Every row gives one point. The points of each table are mixes of a few directions, plus a little noise. Count the directions of each table, and those that both share. Where both have some left over, give the other angles between the two spaces (their principal angles), to ten degrees, smallest first.

First (7 x 2):
-11; -19
-16; -30
29; 53
10; 17
31; 56
-22; -39
-20; -37
Second, 4 rows:
51; 10
-53; -10
-31; -6
33; 7
Directions: first 1, second 1, shared 0; angles 50

First, 6 rows:
30; -18; 38; 14
-2; 2; -2; -2
22; -15; 28; 10
-3; 2; -4; -1
-72; 46; -91; -35
25; -15; 32; 13
Second, 5 rows:
-40; 35; 22; 8
-74; 16; 20; -36
6; -10; -5; -6
52; -27; -22; 10
56; -16; -16; 25
Directions: first 1, second 2, shared 0; angles 60

First (7 x 9):
13; -2; -8; -12; 51; -17; 24; 23; 5
-48; 6; -18; 7; -84; 33; -32; -41; 2
-35; 2; 24; 18; -17; -50; 6; -2; -25
-15; 2; 28; 17; 18; -60; 19; 15; -23
-30; 6; -52; -15; -63; 74; -33; -41; 26
44; -4; 8; -9; 63; -10; 20; 28; 5
68; -9; 16; -7; 31; 31; -6; 16; 8
Second:
33; -52; -16; -13; -15; 5; -49; -26; 8
6; 10; -13; 14; 34; -1; 26; -16; -17
-9; -25; -28; -18; -39; -9; 1; -42; 29
32; -22; 22; 20; 39; 11; -27; 18; -34
-11; -11; 45; -5; -2; -4; -10; 56; -24
-16; 10; -39; -53; -32; -13; 18; -5; 22
28; -7; 48; 45; 13; 25; -61; 30; -5
-48; 30; -57; -18; -46; -20; 68; -70; 50
3; 84; -12; -27; 34; 9; 19; 60; -10
-16; -21; 47; 54; 13; -2; 14; -6; -20
Directions: first 3, second 5, shared 0; angles 40, 40, 40

First (8 x 12):
0; -2; 25; -6; -8; 12; -27; -8; -1; 21; -23; -6
-36; 1; -19; -35; -74; 12; 16; -45; 5; 84; -7; -12
-5; -1; 9; -8; -15; 8; -11; -11; 0; 23; -13; -5
1; 0; 0; 1; 2; -1; 0; 1; 0; -3; 1; 0
15; 3; -25; 23; 44; -22; 29; 31; 0; -66; 34; 13
28; 2; -13; 35; 68; -23; 18; 46; -2; -91; 32; 16
-7; -3; 26; -15; -26; 17; -29; -20; -1; 43; -29; -10
3; 0; -3; 4; 8; -3; 3; 6; 0; -12; 5; 2
Second, 11 rows:
40; -9; 3; 42; -25; 65; 15; 42; 34; 20; 28; -32
16; -5; 1; 18; -9; 27; 7; 19; 14; 8; 12; -13
6; -1; 2; 7; -4; 9; 4; 7; 6; 3; 5; -4
-13; 3; -1; -13; 8; -21; -5; -14; -12; -7; -9; 10
12; -3; 1; 13; -7; 22; 5; 13; 11; 5; 9; -10
-27; 5; -2; -30; 18; -47; -10; -30; -24; -13; -20; 23
-2; 1; 1; -1; 1; 0; 0; -1; -1; -1; -2; 0
-56; 14; -4; -62; 36; -95; -21; -59; -51; -28; -42; 47
23; -5; 1; 25; -17; 39; 9; 26; 20; 12; 18; -19
34; -9; 3; 38; -23; 57; 13; 37; 30; 17; 25; -28
-34; 8; -3; -38; 23; -57; -12; -37; -30; -16; -24; 29
Directions: first 2, second 1, shared 0; angles 90

First:
-8; 9; -14; -19; -29; 15; 1; -7; -41; 34; 27; -51; -8; -1; -38; 10; 25; -28; -49; -30
-23; 8; -7; 31; 21; -15; -42; -21; -27; -45; -18; 62; 25; 7; 48; 24; -37; 60; 79; 35
-3; 19; -5; 31; 11; 7; -25; 13; 17; -34; 10; 67; 27; 17; 30; 13; -17; 34; 76; 26
11; -23; 27; 12; 73; -15; -22; -29; 41; -21; -26; 48; 37; 4; 37; 12; -28; -13; 61; 12
13; -9; -12; -26; -36; -2; 26; 17; -4; 20; 6; -32; -35; -7; -26; -17; 23; -15; -50; -2
3; 4; -29; -16; -66; -3; 27; 34; -23; 5; 13; -24; -49; -5; -22; -19; 22; 21; -47; 11
15; -2; 12; -2; 25; 11; -5; -6; 28; 10; 17; 6; 25; 9; -11; 8; 7; -43; 12; -16
-8; -6; 29; 9; 36; -2; 8; -15; 13; 7; -28; -22; 11; -14; 10; -11; -14; -4; -14; -21
6; 25; 7; 13; 6; 35; -4; 14; 27; 11; 36; 1; 32; 14; -21; 7; 12; -32; 15; -27
-10; -3; 23; 7; 11; -2; 22; 3; 15; 9; -28; -35; -5; -17; 3; -24; -10; 8; -35; -18
3; -23; -33; -37; -47; -29; 14; -3; -50; 4; -6; -22; -59; -11; -10; -6; 15; 17; -44; 28
Second (10 x 20):
-32; 9; 34; -4; 48; -24; 74; -15; -18; -52; 61; -6; 41; 29; -32; 26; -13; -32; 15; -25
-3; -16; -28; 24; 2; 13; 30; -71; -9; 14; -18; 29; -25; 43; -30; 32; 47; -29; -8; -29
37; 3; -13; -13; -49; 14; -95; 68; 25; 41; -47; -17; -23; -61; 56; -50; -25; 54; -12; 48
7; -12; -23; 13; -13; 14; -7; -29; 0; 23; -27; 17; -24; 13; -5; 8; 25; -5; -9; -7
6; 6; 9; -9; -3; -4; -19; 29; 5; -2; 2; -12; 6; -19; 16; -14; -17; 15; 2; 14
6; -6; -14; 7; -11; 10; -10; -12; 2; 15; -18; 9; -16; 3; 1; 1; 14; 1; -6; -1
-3; 23; 42; -27; 12; -22; -15; 75; 6; -31; 36; -36; 39; -41; 27; -29; -56; 25; 12; 27
-22; 10; 29; -8; 33; -19; 45; 2; -11; -38; 45; -10; 32; 12; -17; 14; -17; -18; 13; -11
4; -13; -27; 16; -9; 14; 7; -45; -4; 20; -24; 22; -25; 24; -16; 15; 33; -14; -8; -15
5; -3; -6; 2; -5; 4; -7; -4; 1; 8; -9; 4; -7; 0; 1; 0; 5; 2; -3; 0
Directions: first 5, second 2, shared 0; angles 60, 70
